Each row of a before or after table is a point. One or more steps were done to the points. Then noise was added and the rows were shuffled. The steps act on columns, c1 being the first. What was done? A step turns or swaps two columns, mirrors them in a line or flattens them onto one, adds a multiple of one to another, or multiplies or shifts one. Angles are multiples of 10 degrees, from the lower column toward the higher: turns from -170 to 170, lines from 10 to 170 but not 90. Use the fewest steps. Two steps may share a column if one is a turn and the other turns, adds or multiplies; they go together, in the order done. Otherwise the lowest column goes first.

Before (14 x 3)
[[ 11  -1  -7]
 [  2   3  -8]
 [ 20  22   3]
 [  3  -3  -9]
 [-10 -15 -13]
 [  9  15   5]
 [  1 -10  14]
 [ 15  10   6]
 [-12 -19 -15]
 [  4   1 -16]
 [-12  -4  -5]
 [-14 -23  -5]
 [ 14  -8  18]
 [-11  -8  -6]]
After (14 x 3)
[[-33 -10  -2]
 [-29 -19  -7]
 [ 27  16   1]
 [  5  -4  16]
 [-36 -23  -8]
 [  6   0  -9]
 [ 13  -4 -16]
 [-42 -21   3]
 [ 42  12   0]
 [ 61  23  -5]
 [ 32  -4  -5]
 [ 43  -1  19]
 [ 10  -4  -8]
 [-35  -7  -5]]
Steps: multiply c1 by 3; turn c2 and c3 by -20 degrees

Before (10 x 4)
[[  1   4 -24  20]
 [ -6   0  17 -23]
 [ -2  60 -16  -9]
 [ 12  18  25  11]
 [ 28  60  23  17]
 [ -5  17   9  -2]
 [-18  47  18  17]
 [ 31  16  28 -16]
 [-12  11  20 -40]
 [-19   9 -12  -8]]
After (10 x 4)
[[ 11  -1  18  33]
 [-20  -7  -8  -5]
 [  1  30  15 -23]
 [ -7  40 -11   3]
 [-36  -9  11  21]
 [ 13 -16 -17 -14]
 [ 35  38  17   3]
 [ 13   2  20  -2]
 [ -7  -6   8  -1]
 [-22 -20  11  14]]
Steps: mirror c1 and c4 in the line at 20 degrees; shift c2 by -20; multiply c3 by 0.7

Before (12 x 4)
[[  8  14  -2  -1]
 [ -5   2 -12   0]
 [ -4   5  -4   4]
 [ -8   5  -6 -10]
 [ 30 -10   0  15]
 [  3  -2  -7   0]
 [ -4  -4 -15   3]
 [ -1   5   1  -4]
 [  1  -7   0   1]
 [ -7  12   2   5]
 [-10   6   5   7]
 [  6  -4   3   7]]
After (12 x 4)
[[-19  -2   5  13]
 [ -8  -5 -15 -11]
 [ -3   5   0   1]
 [ 60 -17   1   2]
 [-10   2 -11  -8]
 [ 12  -8   2   3]
 [-14   5   2  13]
 [  3  -6   1  -4]
 [  6   0  -7  -6]
 [-16  11  -7  -7]
 [ -9   1  -4   4]
 [ 16   9  -2  10]]
Steps: multiply c1 by 2; turn c2 and c4 by 50 degrees; add 0.7 times c3 to c4

Before (13 x 6)
[[ -3 -21  18   9  -3   8]
 [-13 -14 -15  42 -18  10]
 [-48 -35 -47 -44  -9 -30]
 [ 31 -27   3   7   5 -28]
 [ 22   0 -19  17 -10  30]
 [-20 -26 -16 -15  21 -12]
 [-30 -39 -58 -42  -5 -43]
 [ 16 -12   5  15  25  17]
 [ 18 -24   8  10 -27  17]
 [-40   6 -31 -47 -18 -34]
 [-50 -21 -22 -26 -19 -54]
 [-47  24 -60   4 -24 -29]
 [ 26 -10  22  22  -8  14]]
After (13 x 6)
[[ 12 -36 -61 -42 -35 -32]
 [ 16  24 -54   8 -52 -29]
 [  4  -9  33  24  13  14]
 [-10 -26 -27 -15   7 -12]
 [ 17 -24  24  10  -8  16]
 [ 25   2  -1  20   5  29]
 [  7   5 -36 -46 -37 -34]
 [ -4 -13   2  18  37  18]
 [ 12 -14  -8  44 -23  11]
 [ 21 -35 -57 -45 -27 -45]
 [ 17 -26  13   4  29 -26]
 [ -5 -28 -33 -27 -50 -57]
 [-12 -22  11  11  -6   9]]
Steps: turn c1 and c5 by 40 degrees; turn c1 and c3 by 40 degrees

Before (11 x 8)
[[  8  -5  20  10  20   0  -6  17]
 [-26   6  -1   8  10  23  22  -6]
 [ 15  -9  22  -5 -12  13 -20   1]
 [  1  21 -15 -12 -17 -17  27  13]
 [-12  16 -11 -13  -4   8  22  23]
 [ 19  16 -20  -6 -12  10  12  22]
 [  2 -20 -10   6   6  28  12 -23]
 [ -6   7  13   5   2  28  38 -14]
 [  0   6  21  18  24  -4 -33  23]
 [ 11  24  -2   2 -11   2   1   7]
 [  1   1 -11 -17  18  31  21 -25]]
After (11 x 8)
[[ 18   1 -20  -7 -12   2  16 -60]
 [-26   0  -1   9  10 -22  28 -15]
 [  6   0  19  11  20   9  -8 -38]
 [ 14  -2  22  -6 -11 -11 -25 -18]
 [ -1   0  21  17  24  15 -43 -43]
 [  1  -1 -12 -19  19 -40  28  16]
 [ 11   0  -2   3 -11   1   1 -18]
 [  1   0 -14 -13 -17  21  36  -6]
 [  2   0  -9   6   6 -36  15  14]
 [ -6   0  14   5   2 -32  51  -4]
 [-14  -1 -11 -12  -4   6  29 -59]]
Steps: multiply c2 by 0; turn c6 and c8 by -150 degrees; multiply c8 by 2.5; multiply c7 by 1.3

Before (12 x 9)
[[  8   7  13  10  18  -5   2   5 -21]
 [-14  -7 -20 -11 -10   4   5   8  -5]
 [  5   0   9  -1 -19  -7  -4  16   9]
 [  7  -1  -6   9  -5   8  -9   9  -9]
 [  8  -2  24   2  -8   6 -11   3  10]
 [  6   4   8  -1  -4  14  -1  13   6]
 [ -8   4  -8 -10 -25   8  -2   8 -12]
 [ -5  13  -5   3  16   4 -12   6 -12]
 [ -3  -2   9   8  11  -2  -6   4 -23]
 [-13   0  24   9 -20   6  -6  12   5]
 [ -8  -2 -12 -15 -16   0  -4   0  -1]
 [ -5  -2 -10 -15   7   7 -11  14 -15]]
After (12 x 9)
[[ -4   0 -13 -11 -20   4 -12   5   4]
 [  8  15  33 -20 -17  -4   3   5  10]
 [  8 -12  61  10   7   6 -11   3   2]
 [-14 -21  60   5  13   6  -6  12   8]
 [ -4  13  23 -22  -6  -2  -6   4   7]
 [ -8 -12 -29  -2  11   0  -4   0 -16]
 [  7 -20  21   6  -1  14   0  13  -1]
 [  7 -11 -15  -9   3   8  -9   9   9]
 [ -9 -30 -20 -13  13   8  -1   8  -9]
 [-14  -6 -50  -5  11   4   5   9 -11]
 [ -5   0 -25 -15  -2   7 -11  15 -15]
 [  6  -7  22   9  12  -7  -4  16  -3]]
Steps: turn c2 and c5 by -130 degrees; add -1 times c6 to c2; multiply c3 by 2.5; swap c4 and c9

Before (12 x 11)
[[  5   5 -20  34 -28   6 -12  -7 -19  -6  -1]
 [ -5 -12  -7 -12  17   7 -23  10 -18   8  32]
 [  6  28 -17  24 -16  -1  -1   1 -21 -12  29]
 [ -7  20  10  -1  18 -24 -15  -8  -1  30   4]
 [ -6  17 -27   5  23 -14   1  10   3  28   6]
 [  9  10  -4  43  -5  14   4  10  -7 -19  12]
 [  2  30 -22  30  -5  26  -3 -16  -4 -17   7]
 [  9   7 -10   7  27 -12   6 -17  -3  42  21]
 [ -3   6  -9  -8  23 -26  14 -16  -5  14   1]
 [ 18  -6  -9 -12   0  -5 -23   6  10   3  29]
 [ -6  15  -1 -11   9  -1  18   0   1  36   9]
 [ 28  23 -15  23  -7  15  -7   5 -25 -13  -1]]
After (12 x 11)
[[ -5  15   8 -12  10  -1  19  -3  47  11  21]
 [ -9  30  -5  30  -4   9  -4  12 -20  -2  15]
 [  2 -11  24 -12  17   3 -23 -11 -16  19  48]
 [  6  28  17  25 -15   1   0   3 -18  14   6]
 [ 16  -5  20 -12  -1  -2 -24   6 -11  -8  22]
 [ 15  10   9  44  -6   6   4  -2 -16   0   1]
 [-10  20   8  -1  18 -10 -15   1  18  11  21]
 [ -5   8  13   6  27  -6   7  19  42  18  59]
 [-12   6  -3  -7  23 -11  14  10  20   9  43]
 [  1  18  -8   4  24  -5   0 -11  28   8  61]
 [  0   5 -11  34 -28   3 -11   9 -21  17 -25]
 [ 25  22  -9  24  -8   7  -7  14 -26  19   2]]
Steps: mirror c1 and c8 in the line at 20 degrees; turn c3 and c11 by -60 degrees; add 1.5 times c5 to c11; multiply c6 by 0.4; turn c9 and c10 by -70 degrees; add 0.7 times c7 to c9

Before (14 x 12)
[[  0   0  -3  16  -5   8 -22   9   2  -3  -6 -10]
 [  9  16   9  -5  12   9  -8 -12  -2  15   0  -1]
 [ 10  -9   2  14 -15   0   5  -2 -16 -13   4 -16]
 [ 13 -17   5   4  -1   0  -9 -11  -4  12  15 -10]
 [ -8   9   2 -10   3  10   6  -3  11   6   1  -7]
 [ 14 -12  -2  -9 -13  -9 -15   2 -24   1   6 -10]
 [  8  14   5   6  -1  -5  -3   6  -2  13 -11 -16]
 [ 12  14 -16  28 -12  -3 -21  -6  -2  -1  -5  -1]
 [ 24 -12  12  -6  -5  10  -4  15 -11  -2   5   7]
 [  6  -1   5  -9  -7  24 -12 -12  -2   1   4 -15]
 [-14  -4  -7   2  10  16   2   0  -9  20   2  -8]
 [ 17   2  -4  -3  30   0 -13   2  -5  12   0 -17]
 [  4 -13  15  -5   6   7 -23 -13 -14   7  30   4]
 [  8   3   6   9   5   7 -10   2   0   0 -23  18]]
After (14 x 12)
[[-10   2 -15 -12  59   0 -13   1   8  12  -1 -17]
 [ -2   8   9  16   5  21   6  -1   4   7   2  -8]
 [-10 -13  -8  -9  12  14 -23 -11  -7   7  30   4]
 [-11  -1  -7  -1 -15  48 -13  -9   2   1   5 -15]
 [  1  14   2  -9  -2  -9  -3   5   3  13 -11 -16]
 [-19 -12   7 -18  -9  21  -4   9   6  -2   6   6]
 [-21 -11 -17 -18 -26 -18 -16   1  -9   1   6 -10]
 [ 18  14 -37 -23 -24  -6 -22  -5   7  -1  -6  -1]
 [ 15   0 -26  -7 -10  15 -22   7   3  -3  -6  -9]
 [ -9  15   1  -5  23  18  -8  -9   4  14   0  -1]
 [  3  -9   6 -22 -30   0   6  -2  -7 -13   3 -16]
 [  4   4  -4 -11  10  14  -9   1   6  -1 -23  17]
 [  4  -4  -6   3  19  32   2   0 -17  20   3  -8]
 [ -3 -18  -4 -12  -2   0  -8  -8   5  12  14 -10]]
Steps: turn c1 and c9 by 40 degrees; turn c1 and c4 by -120 degrees; add 1 times c7 to c3; multiply c5 by 2; multiply c6 by 2; multiply c8 by 0.7
